Each row is a point. Before rounding, the points of a table are all equally far from one centre. They may lie mostly on one side of it. Write the centre, to within rounding.

Points (7 x 2):
[[0.024, -0.025],
[0.090, 0.047],
[-0.045, 0.032],
[-0.039, 0.012],
[0.032, -0.025],
[0.078, 0.005],
[-0.038, 0.009]]
Centre: [0.022, 0.043]

Points (13 x 6):
[[0.053, 0.070, -0.015, -0.006, -0.009, 0.041],
[-0.021, 0.043, 0.041, -0.022, 0.058, 0.038],
[-0.024, 0.069, -0.021, 0.011, 0.073, 0.033],
[-0.034, 0.079, -0.006, -0.057, -0.011, 0.065],
[-0.049, 0.089, -0.040, 0.009, 0.046, 0.025],
[-0.058, 0.004, 0.009, 0.014, 0.027, 0.037],
[0.001, 0.096, -0.006, 0.002, 0.000, 0.054],
[-0.082, 0.038, 0.009, 0.009, 0.014, -0.007],
[-0.066, 0.039, -0.016, 0.006, 0.066, 0.020],
[0.023, 0.083, 0.014, 0.016, -0.021, 0.012],
[-0.035, 0.098, -0.044, -0.006, 0.015, 0.051],
[-0.047, -0.024, -0.035, -0.021, -0.040, 0.003],
[-0.004, 0.088, -0.005, -0.061, -0.052, -0.001]]
Centre: [-0.010, 0.037, -0.023, -0.031, 0.011, 0.001]

Points (18 x 11):
[[0.009, -0.013, -0.036, -0.045, 0.024, -0.073, -0.067, 0.030, 0.029, 0.028, 0.049],
[0.018, -0.004, -0.001, -0.057, 0.003, -0.020, -0.024, -0.052, 0.047, -0.073, -0.003],
[0.005, -0.044, -0.001, 0.009, 0.068, 0.001, -0.033, 0.015, -0.052, -0.031, 0.031],
[-0.082, -0.021, 0.015, 0.018, 0.072, -0.036, 0.023, 0.040, -0.029, -0.025, 0.062],
[-0.005, -0.056, -0.039, -0.076, 0.075, -0.026, -0.020, 0.011, 0.014, -0.073, -0.045],
[-0.045, -0.028, 0.008, -0.112, 0.049, -0.003, -0.033, 0.035, 0.092, -0.025, 0.037],
[-0.091, -0.021, 0.003, -0.049, 0.054, 0.043, 0.006, 0.051, 0.011, -0.066, -0.006],
[-0.076, -0.075, 0.013, -0.048, 0.062, -0.082, 0.029, -0.005, 0.022, -0.044, 0.024],
[-0.031, -0.063, -0.011, 0.024, -0.007, -0.002, -0.004, -0.002, 0.025, -0.055, 0.028],
[-0.049, 0.008, -0.032, 0.024, 0.030, 0.019, -0.024, 0.062, 0.013, -0.063, -0.019],
[0.030, -0.028, 0.031, 0.050, 0.039, -0.033, -0.017, 0.031, 0.027, -0.026, 0.035],
[-0.057, 0.001, 0.045, -0.010, 0.077, 0.011, 0.026, 0.007, 0.031, -0.038, 0.067],
[-0.056, -0.005, -0.031, -0.030, 0.111, -0.053, -0.015, -0.004, 0.040, -0.077, 0.011],
[-0.044, -0.040, -0.044, -0.018, 0.012, 0.025, 0.012, 0.041, 0.039, -0.018, -0.001],
[-0.087, -0.050, -0.045, -0.041, 0.022, -0.079, -0.012, 0.031, 0.011, -0.009, -0.004],
[-0.038, -0.038, -0.008, 0.016, 0.067, -0.016, -0.023, 0.026, 0.065, -0.021, 0.029],
[-0.078, 0.003, -0.020, -0.044, 0.065, 0.014, -0.057, 0.006, 0.022, -0.039, 0.056],
[-0.037, 0.003, -0.001, 0.002, 0.089, -0.009, -0.003, 0.000, 0.066, -0.079, 0.016]]
Centre: [-0.011, -0.004, 0.008, -0.058, 0.022, -0.048, -0.004, 0.059, 0.004, -0.071, 0.041]

Points (21 x 14):
[[-0.015, -0.058, -0.017, -0.012, -0.055, 0.064, 0.030, 0.005, 0.061, -0.016, -0.053, -0.028, -0.017, 0.072],
[0.015, -0.061, -0.030, -0.023, -0.079, 0.009, 0.047, 0.028, -0.052, 0.026, 0.006, -0.006, 0.011, 0.017],
[0.017, -0.015, -0.049, -0.040, -0.041, -0.006, 0.064, -0.012, 0.033, 0.006, -0.048, 0.026, 0.051, 0.063],
[0.028, -0.053, -0.058, -0.047, -0.061, -0.003, 0.000, 0.004, 0.004, 0.052, -0.043, 0.039, -0.038, 0.109],
[0.037, 0.002, 0.003, -0.043, -0.058, -0.009, 0.051, 0.037, 0.022, 0.042, -0.010, 0.014, 0.091, 0.058],
[0.025, -0.083, -0.031, 0.036, -0.038, 0.012, -0.010, -0.030, -0.037, 0.074, 0.007, -0.007, 0.047, 0.082],
[0.002, -0.035, -0.078, -0.057, 0.020, -0.026, -0.027, -0.026, 0.060, 0.032, 0.022, -0.011, -0.046, 0.045],
[0.005, -0.052, -0.063, -0.046, -0.028, 0.038, 0.010, -0.033, -0.048, 0.023, 0.013, -0.008, 0.024, 0.034],
[0.055, -0.011, -0.061, -0.018, -0.017, 0.010, 0.039, -0.023, 0.045, 0.000, -0.067, -0.015, -0.041, 0.026],
[0.051, -0.079, -0.058, -0.019, -0.017, 0.024, 0.038, -0.027, 0.036, 0.025, 0.037, -0.003, -0.007, 0.054],
[0.014, 0.010, -0.005, -0.060, -0.039, 0.057, -0.030, 0.029, -0.029, 0.035, -0.075, -0.008, 0.032, 0.109],
[0.008, -0.033, -0.081, -0.005, -0.048, 0.014, -0.004, -0.040, -0.015, 0.030, -0.064, 0.007, 0.048, 0.052],
[0.053, -0.053, -0.088, -0.018, -0.034, -0.002, -0.012, -0.027, -0.006, 0.065, 0.007, -0.059, 0.033, 0.039],
[0.065, -0.052, -0.018, 0.045, -0.036, 0.021, 0.003, -0.032, 0.032, -0.004, -0.033, -0.001, 0.042, 0.089],
[0.020, -0.037, -0.100, -0.027, -0.030, -0.014, 0.004, -0.019, 0.039, 0.063, -0.018, 0.046, -0.036, 0.053],
[0.009, -0.079, -0.048, -0.042, -0.042, 0.063, 0.005, -0.014, -0.004, 0.039, 0.031, 0.000, 0.015, 0.093],
[-0.005, -0.082, -0.038, -0.022, -0.065, 0.028, 0.023, 0.011, -0.030, 0.049, -0.056, 0.013, 0.018, 0.093],
[0.045, -0.049, -0.070, -0.077, -0.033, -0.002, 0.045, 0.006, 0.009, 0.038, -0.034, 0.010, 0.003, 0.071],
[-0.029, -0.085, -0.047, -0.022, -0.058, -0.022, 0.011, 0.023, 0.016, 0.046, -0.003, 0.044, 0.011, 0.103],
[0.052, -0.019, -0.071, -0.042, -0.034, -0.013, -0.079, -0.033, 0.028, 0.049, -0.019, -0.014, 0.029, 0.081],
[0.062, -0.049, -0.033, -0.023, -0.077, 0.032, 0.055, -0.008, 0.011, 0.038, -0.025, 0.023, 0.028, 0.059]]
Centre: [0.003, -0.005, -0.005, -0.001, -0.016, 0.002, -0.007, 0.018, 0.018, 0.049, -0.009, -0.017, -0.004, 0.055]
